Each wall is flat, endless, passes through zero and stands at right angles to its row. A trip goes straight from one point to another. List the walls that it crosses, first one first.

Walls:
(1): [ 0.40 -0.43]
(2): [-0.37  0.25]
(3): [-0.03  0.07]
(4): [-0.12  0.15]
Trips:
[ 0.33 -0.32] to [0.59 0.05] => none
[-0.11 -0.31] to [-0.63  0.46] => 2, 1, 4, 3
[-0.19 -0.01] to [ 0.05 -0.25] => 3, 4, 1, 2
[-0.22 -0.04] to [-0.04  0.13] => none
[-0.07  0.13] to [0.38 0.21] => 2, 1, 4
[-0.48  0.19] to [-0.02 -0.58] => 3, 4, 1, 2
[-0.14  0.21] to [-0.36  0.41] => none
[0.27 0.10] to [0.04 0.12] => 3, 4, 1, 2
[ 0.21 -0.14] to [0.39 0.10] => none
[-0.15  0.06] to [-0.38 -0.27] => 3

Walls:
(1): [ 0.23  0.01 -0.14  0.11  0.12 -0.36  0.27  0.01]
(2): [-0.23 -0.10  0.10  0.07  0.42 -0.32 -0.43  0.14]
(3): [ 0.00 -0.35  0.27  0.19 -0.01  0.19 -0.04  0.32]
(4): [-0.26 -0.37  0.00  0.24 -0.19 -0.13 -0.72  0.17]
Trips:
[ 0.24  0.11 -0.03  0.21 -0.17  0.43  0.22 -0.08] to [-0.33  0.51 -0.29  0.00  0.42 -0.32  0.13 -0.30] => 3, 1, 2
[-0.22 -0.28 -0.12  0.18 -0.06  0.09  0.12  0.70] to [-0.40  0.07 -0.18  0.13  0.43 -0.20  0.27  0.00] => 1, 4, 3
[-0.17 -0.24 -0.19 -0.01 -0.29 -0.30  0.15 -0.08] to [-0.58  0.13 -0.16 -0.27  0.23 -0.39 -0.32 -0.42] => 2, 1
[-0.12 -0.21  0.95  0.31 -0.17  0.43  0.04 -0.15] to [-0.40 -0.03  0.32 -0.22 -0.53 -0.12 -0.08  0.13] => none
[-0.50 -0.25  0.37 -0.16  0.47  0.01 -0.04 -0.36] to [ 0.16  0.10 -0.17 -0.11  0.13 -0.16 -0.11 -0.15] => 3, 4, 1
[ 0.23 -0.08  0.42  0.11 -0.25 -0.09  0.06  0.41] to [-0.28 -0.05 -0.30 -0.54  0.11  0.09 -0.10  0.25] => 1, 2, 3
[0.19 0.18 0.35 0.38 0.07 0.06 0.18 0.11] to [-0.36 -0.17 -0.01  0.17 -0.46 -0.17  0.02 -0.07] => 4, 1

Walls:
(1): [ 0.51 -0.06 -0.29 -0.39  0.00 -0.02  0.42 -0.44 -0.14 -0.44 -0.07 -0.54]
(2): [ 0.52 -0.10 -0.32 -0.27  0.33  0.02  0.11 -0.16  0.10  0.28 -0.08 -0.65]
(3): [ 0.34  0.22  0.04  0.60  0.06  0.17  0.31  0.16 -0.15  0.22  0.16  0.06]
(4): [ 0.05  0.48 -0.24  0.05 -0.11  0.12 -0.16 -0.15 -0.26 -0.05 -0.31 -0.11]
(5): [ 0.20 -0.31  0.29 -0.54  0.17 -0.34 -0.32 -0.10  0.36 -0.31  0.45 -0.29]
Trips:
[ 0.17 -0.45 -0.20  0.12  0.08  0.44  0.11 -0.38  0.10  0.09 -0.15  0.01] to [ 0.39  0.00 -0.07  0.13  0.15 -0.18 -0.18 -0.20 -0.15 -0.15  0.18  0.30] => 5, 4, 2
[-0.36 -0.02 -0.46 -0.25  0.05 -0.24  0.41 -0.53  0.02 -0.18  0.32  0.44] to [ 0.14 -0.09 -0.12 -0.11 -0.10  0.21 -0.14  0.22 -0.12 -0.03  0.05  0.54] => 5, 1, 3
[ 0.21 -0.54 -0.26  0.17  0.23 -0.16  0.31  0.00  0.12 -0.18  0.02 -0.11] to [ 0.43 -0.03 -0.39  0.27  0.22  0.31  0.17  0.34 -0.06  0.59 -0.45 -0.34] => 5, 4
[ 0.01  0.05  0.56  0.21  0.19  0.00  0.08 -0.55  0.07 -0.21 -0.27  0.34] to [-0.06 -0.25 -0.13  0.42 -0.08  0.04 -0.29 -0.09 -0.29 -0.20  0.19  0.09] => 4
[-0.15 -0.19  0.16  0.13  0.32 -0.10  0.02 -0.19 -0.18 -0.37  0.22  0.36] to [-0.34 -0.07  0.07 -0.23 -0.36  0.19  0.02  0.12  0.18  0.27 -0.24 -0.01] => 5
[ 0.13 -0.18  0.03  0.04  0.07 -0.04  0.52  0.18  0.16 -0.16  0.17  0.04] to [ 0.03 -0.32 -0.24 -0.06 -0.11  0.47 -0.41 -0.29 -0.08 -0.17 -0.40  0.38] => 2, 5, 3, 4, 1
[ 0.11  0.06 -0.22  0.39 -0.33 -0.08 -0.22  0.04 -0.11 -0.01  0.21  0.27] to [-0.06  0.26 -0.15 -0.25 -0.23  0.10  0.55 -0.47 -0.25  0.14 -0.73  0.44] => 1, 3
[-0.15 -0.17 -0.23  0.06  0.10 -0.31  0.43 -0.23  0.02  0.03 -0.31  0.04] to [-0.38 -0.54  0.10  0.13 -0.07 -0.14 -0.46  0.06 -0.03 -0.26  0.17 -0.20] => 2, 5, 1
[-0.53 -0.03 -0.25 -0.28  0.41  0.18 -0.18  0.03  0.41  0.43 -0.03 -0.21] to [ 0.29 -0.51  0.24  0.16 -0.23  0.24 -0.03 -0.31 -0.18 -0.27  0.14  0.28] => 2, 1, 3
[-0.47  0.26  0.10 -0.30 -0.17  0.06 -0.23 -0.02  0.29  0.17  0.07  0.11] to [-0.23  0.05 -0.08 -0.04  0.59  0.22  0.09 -0.42 -0.33 -0.43 -0.22 -0.10] => 1, 5, 2

Walls:
(1): [-0.06  0.02  0.08 -0.23 -0.19 -0.09 -0.10  0.09  0.13  0.24  0.33 -0.15
 -0.32  0.29 -0.07 -0.01  0.56 -0.22 -0.07  0.25]
(2): [-0.10  0.09  0.58 -0.35 -0.05  0.04  0.36  0.39 -0.18  0.17  0.08 -0.06
 -0.03  0.06  0.01  0.16 -0.13  0.09  0.31  0.21]
(3): [-0.30 -0.48  0.50 -0.01  0.00 -0.02  0.16  0.15 -0.13 -0.08 -0.21 -0.50
  0.19  0.09 -0.05  0.17 -0.18  0.31 -0.02  0.19]
(4): [-0.01  0.14  0.01 -0.28  0.10 -0.04  0.00 -0.11 -0.09  0.43 -0.20  0.00
  0.21 -0.42 -0.43 -0.08  0.21  0.13 -0.17 -0.87]
(5): [-0.23  0.34  0.20 -0.14  0.16 -0.28  0.16  0.03 -0.14 -0.03 -0.04 -0.17
 -0.08 -0.20  0.41  0.21  0.16  0.03  0.01 -0.14]
(6): [-0.12  0.40 -0.36  0.26 -0.54  0.13  0.06 -0.17 -0.15 -0.22 -0.02  0.12
 -0.16 -0.30  0.07  0.01 -0.35  0.22  0.01 -0.21]
(7): [ 0.26  0.25 -0.31  0.17  0.10 -0.22 -0.27  0.25  0.04 -0.21 -0.32  0.04
 -0.01 -0.02 -0.10  0.27 -0.17 -0.40  0.32 -0.01]
(8): [-0.19 -0.02 -0.23 -0.15  0.30 -0.70  0.41  0.08 -0.15  0.10  0.20 -0.17
  0.57 -0.43 -0.20  0.25  0.18  0.30 -0.05 -0.10]
(9): [ 0.40  0.34 -0.02 -0.61  0.24 -0.36 -0.23  0.08 -0.45 -0.12  0.31  0.18
  0.02  0.22 -0.13  0.04  0.15 -0.02 -0.22 -0.46]
Trips:
[ 0.08 -0.13  0.00  0.05 -0.03  0.23  0.18 -0.05 -0.11 -0.10  0.15 -0.25
  0.20  0.67  0.27  0.05  0.17  0.18  0.17 -0.11] to [ 0.21 -0.09  0.29  0.38  0.07 -0.18 -0.01  0.43 -0.41  0.21  0.29 -0.32
 -0.15 -0.14 -0.24  0.08  0.12 -0.40  0.18  0.58] => 9, 7, 8
[ 0.25  0.17 -0.13  0.16 -0.21  0.17 -0.33 -0.41  0.51  0.69 -0.70 -0.23
 -0.14 -0.41 -0.18  0.39  0.04 -0.45 -0.15 -0.03] to [-0.05 -0.18 -0.45  0.38 -0.39 -0.04  0.39 -0.13 -0.08  0.27  0.10 -0.25
  0.39  0.26  0.30  0.18 -0.28 -0.09  0.35 -0.45] => 1, 8, 3
[-0.34  0.00  0.18 -0.08 -0.41  0.38 -0.36 -0.17  0.41 -0.16 -0.08  0.15
  0.09  0.11 -0.12 -0.47  0.14  0.45  0.14 -0.05] to [ 0.22 -0.15 -0.18  0.15  0.58  0.17  0.05  0.12  0.43  0.34 -0.20 -0.11
  0.09  0.27 -0.35  0.33  0.12  0.01 -0.13  0.15] => 6, 7, 8
[-0.31 -0.41 -0.05 -0.27  0.07 -0.03 -0.15  0.44  0.39 -0.40  0.27 -0.55
 -0.06 -0.11 -0.15  0.11 -0.30  0.08  0.08  0.01] to [-0.32 -0.43  0.61  0.07 -0.40 -0.75  0.15  0.05 -0.29  0.51 -0.33 -0.47
 -0.15 -0.19  0.19 -0.01 -0.24 -0.05 -0.25  0.55] => 7, 5

Walls:
(1): [-0.18  0.23 -0.01 -0.19  0.01  0.10 -0.20  0.11 -0.17 -0.14 -0.59 -0.18
 -0.09  0.05 -0.17 -0.34  0.10 -0.13 -0.21  0.08 -0.31 -0.21  0.21  0.13
  0.00  0.22  0.01 -0.48 -0.22  0.35  0.01  0.12 -0.01  0.27  0.34 -0.20
  0.03  0.39  0.42  0.26  0.27  0.29 -0.05 -0.06 -0.40 -0.14 -0.25 -0.33]
(2): [ 0.40  0.12 -0.24 -0.19 -0.30 -0.05  0.23 -0.03  0.21  0.00 -0.13  0.38
  0.15 -0.04 -0.35  0.08  0.00 -0.22  0.34 -0.19 -0.28  0.20  0.00  0.32
 -0.47  0.37  0.07  0.17 -0.28 -0.22 -0.15 -0.23 -0.21  0.49 -0.10  0.67
  0.19  0.46 -0.14 -0.30  0.07  0.35 -0.06  0.15 -0.23 -0.47 -0.22  0.25]
(3): [ 0.08  0.03  0.09  0.10 -0.41  0.30  0.03 -0.12 -0.29  0.00 -0.09 -0.13
  0.80  0.25 -0.26 -0.22 -0.20 -0.08  0.03  0.05 -0.50 -0.03 -0.15 -0.03
 -0.05  0.11 -0.02 -0.27 -0.04  0.25 -0.21 -0.17 -0.40  0.14 -0.15 -0.16
  0.26  0.20 -0.17  0.28  0.02 -0.19 -0.14 -0.52  0.04  0.38  0.44  0.45]
(4): [ 0.16 -0.09  0.37 -0.06 -0.07 -0.07 -0.25 -0.10  0.47 -0.10 -0.42 -0.05
  0.04  0.48  0.03 -0.33  0.13  0.00 -0.17 -0.32  0.31 -0.35 -0.05 -0.16
  0.52 -0.51  0.29  0.47 -0.09 -0.18  0.24  0.27 -0.12 -0.38  0.06 -0.23
 -0.23 -0.14  0.04  0.31  0.09  0.32 -0.05 -0.12 -0.63 -0.25 -0.67  0.21]
(5): [-0.05 -0.33  0.02 -0.04 -0.16 -0.56 -0.23  0.26  0.02  0.18 -0.06 -0.44
 -0.02 -0.14  0.13 -0.18  0.28  0.36  0.13 -0.17  0.29 -0.34 -0.43  0.13
  0.17 -0.06 -0.40  0.07 -0.27 -0.39  0.18 -0.15 -0.44 -0.10  0.13  0.13
 -0.55  0.00 -0.10  0.30 -0.07 -0.11  0.35 -0.08 -0.12 -0.37  0.11  0.39]
(6): [-0.22  0.06  0.39  0.18 -0.08 -0.09 -0.26  0.29 -0.22 -0.07 -0.16  0.21
 -0.01  0.11  0.04  0.09  0.08 -0.22 -0.16  0.30 -0.18 -0.29 -0.13  0.07
  0.20  0.27  0.24  0.23 -0.17  0.37  0.07 -0.08 -0.24  0.35 -0.28  0.30
  0.01  0.58  0.60 -0.25 -0.70  0.01  0.17  0.08 -0.30 -0.45 -0.38 -0.08]
(7): [ 0.48 -0.01 -0.53  0.09  0.38 -0.43 -0.01  0.23  0.12 -0.07 -0.05  0.00
 -0.64  0.07 -0.10 -0.14  0.13 -0.01  0.06 -0.39 -0.04 -0.12  0.13 -0.22
 -0.23 -0.22  0.27  0.31 -0.30  0.00  0.46 -0.04  0.38 -0.01  0.01  0.00
 -0.18 -0.17 -0.04 -0.40 -0.29  0.16 -0.49  0.18 -0.39  0.22  0.17  0.08]
Trips:
[ 0.33  0.12  0.30 -0.41  0.23 -0.27 -0.52  0.05 -0.10 -0.25 -0.05  0.08
  0.04  0.37  0.27 -0.43 -0.13 -0.02 -0.03  0.00 -0.04  0.13 -0.22  0.03
  0.21 -0.17  0.01  0.36 -0.08 -0.14 -0.59  0.42 -0.10  0.70  0.30  0.29
  0.55 -0.17 -0.05  0.18 -0.01  0.04 -0.12 -0.51 -0.05  0.08 -0.09  0.02] to [ 0.32  0.16  0.17 -0.39  0.12  0.20  0.02 -0.40  0.08  0.16 -0.18 -0.42
 -0.03  0.44 -0.20  0.09 -0.28 -0.10  0.13 -0.08  0.02 -0.12 -0.02 -0.02
 -0.22  0.21  0.11  0.13  0.37 -0.25 -0.04 -0.31  0.07  0.56  0.20 -0.04
 -0.02  0.00  0.21  0.23  0.17  0.09  0.04  0.13  0.10 -0.18  0.28  0.00] => 6, 4
[ 0.15 -0.22 -0.30 -0.34  0.03 -0.26  0.27 -0.13 -0.07 -0.15 -0.09 -0.14
  0.34  0.20  0.25  0.19  0.16  0.03  0.43 -0.25 -0.40 -0.29 -0.41 -0.21
 -0.61 -0.03 -0.04  0.19  0.19  0.26 -0.16  0.13 -0.49 -0.10  0.01  0.04
  0.28  0.07  0.18  0.10 -0.24  0.21 -0.19 -0.06 -0.01  0.24 -0.21  0.33] to [ 0.01  0.20  0.44 -0.04 -0.17  0.28 -0.08 -0.39  0.65 -0.22 -0.32  0.28
 -0.30  0.06 -0.04 -0.22  0.59  0.26  0.27  0.48 -0.12 -0.13  0.23  0.51
 -0.18  0.33  0.36 -0.14 -0.22  0.26 -0.19 -0.11  0.14 -0.09  0.05  0.17
  0.14 -0.69  0.15  0.07  0.04 -0.14  0.00  0.20 -0.39 -0.46 -0.08 -0.19] => 1, 5, 7, 3
[ 0.00 -0.37 -0.06  0.21  0.20  0.06 -0.17 -0.01  0.19 -0.12 -0.11  0.04
  0.09  0.06 -0.30 -0.24 -0.15  0.20  0.14  0.27  0.94 -0.46 -0.24 -0.04
  0.10  0.20  0.29 -0.26  0.31  0.19 -0.28  0.03 -0.21 -0.14  0.05  0.18
 -0.01  0.11  0.52  0.07  0.36  0.30  0.34 -0.17  0.18 -0.06 -0.44  0.50] to [ 0.09 -0.35  0.00 -0.13  0.19  0.08 -0.53 -0.25 -0.16 -0.22 -0.06  0.31
  0.12 -0.26  0.10  0.15  0.00 -0.13  0.06 -0.14 -0.37 -0.15 -0.23  0.13
 -0.09 -0.17  0.34 -0.39 -0.07  0.10 -0.09 -0.17 -0.03  0.03  0.23  0.19
 -0.51 -0.16  0.16  0.57 -0.30  0.45  0.45  0.00 -0.17  0.47 -0.19  0.49] => 3
[ 0.32 -0.41  0.07 -0.29  0.13 -0.56  0.20  0.52  0.08  0.39 -0.32 -0.95
 -0.19  0.34  0.33 -0.37 -0.17  0.51 -0.36 -0.10 -0.17  0.25 -0.30 -0.06
  0.14  0.01 -0.12 -0.18 -0.38 -0.12 -0.58 -0.64 -0.12  0.10  0.15 -0.04
  0.56 -0.21  0.14  0.39  0.33 -0.21  0.20  0.13 -0.14  0.14  0.10 -0.14] to [-0.14  0.57  0.06  0.01 -0.41  0.13  0.39 -0.07  0.24  0.03  0.13 -0.04
  0.23  0.19 -0.17 -0.11  0.20 -0.02  0.38  0.25 -0.36 -0.12  0.11 -0.27
  0.15 -0.05 -0.45 -0.11 -0.22 -0.26  0.11  0.20 -0.13  0.19 -0.09  0.19
  0.14 -0.47  0.01  0.08  0.07  0.01  0.39 -0.41 -0.09  0.23  0.20  0.08] => 4, 2, 1
